Each row of a before or after table is a point. One or more steps were done to the points. Then noise was added and the rows were shuffled. The steps act on how far a point lies along the listed directions, d1 being the first. Write out the steps. A step turns or swaps two directions, mirrors them in a line or flattens them onto one, adds a multiple of one to another, or multiplies one. Angles are multiples of 10 degrees, from the lower direction toward the higher: turns from -170 to 170, lines from 10 to 170 but not 90. Use the fewest steps. Two steps may share a direction if one is a turn and the other turns, adds or multiplies; they go together, in the order done. Otherwise the lowest direction goes first.

Directions:
(1): [ 9 60 21]
(2): [-35  22 -49]
(3): [-53  -4  36]
Before (11 x 3)
[[-34 -15  -9]
 [  9 -43  28]
 [ 60  15  17]
 [-43  32   8]
 [ 49   5   1]
 [-54   9 -23]
 [ 35  13   2]
 [-22  -3  24]
 [-42 -19  29]
 [-40  45 -21]
 [ 31 -28  40]]
After (11 x 3)
[[ 50 -24   2]
 [-47 -16   2]
 [ 39  17 -33]
 [ 52   8  25]
 [-35   8 -46]
 [-55 -32 -10]
 [-17  31 -40]
 [ 30  23   3]
 [-32 -20   2]
 [ 22   0 -24]
 [ 47 -28  34]]
Steps: turn d1 and d2 by -160 degrees; multiply d3 by -1

Directions:
(1): [-37  27  60  11   2 -14  31  10]
(2): [ 22  32 -14 -26 -45 -40  10  31]
(3): [ 17  60 -18  43  26  -5 -13  -9]
Before (10 x 8)
[[-26 -33  37   9   6   3   7   4]
 [  0 -17   1 -40 -42 -28   7  25]
 [-16  36  46  48  32  -1  14  -2]
 [  4 -17 -22  -9  -6  -2   8   4]
 [ 46  29 -40 -10 -39 -15 -16  19]
 [ 23 -27 -22 -11   7   6 -19 -19]
 [ 20   2   0 -35 -39 -33  13  24]
 [  3  27  26   8 -10 -14   5  29]
 [ 12  60   2  -6 -30 -10  11  28]
 [ 34  55 -21   5   1 -33   6  14]]
After (10 x 8)
[[  4  -9 -17 -11 -11  -9  13   9]
 [ 16  12   5 -23 -25 -31   7  10]
 [ 41  17 -47  17  32   3 -21 -13]
 [ 29 -45 -32 -20  -1  12 -19 -11]
 [ 11 -16  -2  22  24  27 -23  -1]
 [-26 -29  39   8   4  -1  10   6]
 [ 22   0 -39  13  17  46 -29 -16]
 [-13  17  34  54  48  17   1 -15]
 [ 49   7 -54  -3 -22   6 -30   3]
 [  6 -56 -26 -28 -12   8 -19  -3]]
Steps: mirror d1 and d2 in the line at 140 degrees

Directions:
(1): [-35  39  32   9   8  29  38 -26 -19   6  28]
(2): [-16 -46   8  -2  30  12  23  25  44  16  34]
(3): [ -3  41  24 -34  -2 -19  12   9  51  17 -34]
(4): [-35   8  -3  28  13  30 -60 -16  27  11 -13]
Before (8 x 11)
[[-15  -6  10  -4   0  -8  -5  14  45  22   4]
 [ -3  -1   0  -7   6  -3   6   2  16   5  -3]
 [-14 -25   1  -1  -3  11  17 -11 -13   0  16]
 [ 24 -31 -13   3   7  -2 -16  24  20  -1  -7]
 [ 19  60   3 -26 -16 -14   2  -8   5  -8 -38]
 [  8  -9 -18   2  -6 -11 -20   1 -29 -16  -9]
 [  8 -43 -11  -1  10   3  39   3  -2  -1  44]
 [ 14 -21  -6  22  -8   6   9 -21 -44   3  23]]
After (8 x 11)
[[ -2 -22  -6 -15  12 -14  -3  23  25   1  -7]
 [ -6 -37 -11  14  25  29  26   6  -4  -9  52]
 [ -8  13   9 -21 -16  -7  12 -12   3   4 -21]
 [ 29  34  -7 -28 -27 -29  16 -13  -7  -8 -24]
 [ -5   6 -10  24 -20  -1 -26 -18 -30  -1   6]
 [ 32 -10 -19   6  -7  -5 -28  11  -6 -10 -22]
 [ 14   9  19 -23  -6 -21  21   1  35  26 -17]
 [ -1   0  -9   5  -2   2  -4  -9 -15  -4   1]]
Steps: mirror d1 and d3 in the line at 10 degrees; multiply d2 by -1

Directions:
(1): [ 42  11  22  -3 -32 -13   0  20 -43 -13  26  31  60 -46   1  25 -47 -56]
(2): [ 18  -3  20 -44   9 -35 -27  30  47 -39  51 -41  13 -31 -12 -43 -18  47]
(3): [ 43  59 -42  16  39 -32  26  37  16  15 -22 -47  -5  10 -16 -26   3 -57]
Before (12 x 18)
[[-12 -12   5  -9 -13   9  -9   0   4   0   7  -4   0  -5   6  -4  -1  24]
 [  0   8 -19  -3  17  -8   6   7   2  10  -2 -13 -13  10  -2  -3   8   0]
 [-16  11 -22  -2  22   3   2   0  28   8 -17  -8 -19  24   4 -15  24   7]
 [ -2  -3  -1  -9  16   2  -3  -8  13  -2  -5  -6   2   5   0  -3  15  20]
 [-19 -19  -2   0 -10  10 -13 -18  -6   3   7  23  -4  -2   4   9  -6  11]
 [ 46  31   3   8  -5 -12  12  35 -20   4   2  12  43 -23   4  -6 -20 -56]
 [ 36  34  -5  10   1   0  10  12 -36  11 -16  13  29 -13  -5  10 -23 -57]
 [-18  -8   5 -11   4   9  -7 -18   8   4  11  -5 -12  10   2   3  13  29]
 [-26  -5  -2   6  -1  12   1 -28  -7  12 -17   6 -26  20  11  14   9  18]
 [-22  -8  -4 -14  15  -2   0  -5  15   1  -6 -13  -4   7 -11  -7  17  25]
 [  8  -4  16  -4  10 -13   1   6  14  -8   6  -8   2   3   2  -8  -6  16]
 [ 12  21 -18  12  19  -1  14   4   2  23 -11 -22  -4   4  -2  -3   5 -25]]
After (12 x 18)
[[ 13 -15  34  -2 -35  13  -8   6 -35  -6  18  50  46 -29  18  16 -22 -15]
 [ 11  -5  21 -13  12 -21  -5  12  23 -16  17 -17   4  -4  -1 -17  -9  26]
 [-23 -23  11   6 -11  27  -3 -27 -16  17  -1  19  -3   0  12  22   7  11]
 [  2   1  -1 -11  20  -2  -4  -3  17  -5  -2 -13   3   2  -2  -8  14  20]
 [-31  -9  -8  -6   9  15  -7 -13  20   4 -11   9 -17  21   9  -4  24  25]
 [-15  20 -24  25  11   9  19 -21 -13  28 -39  -1 -31  32   8  15  15 -16]
 [-16 -14  -3  -9   2   5  -4  -7  -4   5   7   6 -11   6   4   8   8  22]
 [-16  -2  -5 -17  20  -9  -1   1  21  -1  -1 -23  -2   5 -14 -14  15  24]
 [  1  -7  18  11 -28  32   1 -22 -60  12 -15  57  28 -11   9  39 -19 -30]
 [  5  17 -29  14  13  -5   6   1  -1  16 -11  -2  -8   7  -5  -3  -3 -28]
 [  2  16 -11  -7  21  -5   1  -1  18   8   5 -27 -14  12  -5 -10  13   8]
 [  8  11 -10  -9   3  -7  -1  18  15   1   4 -28   1  -4  -1 -20  -3   7]]
Steps: multiply d2 by 2; multiply d3 by -1
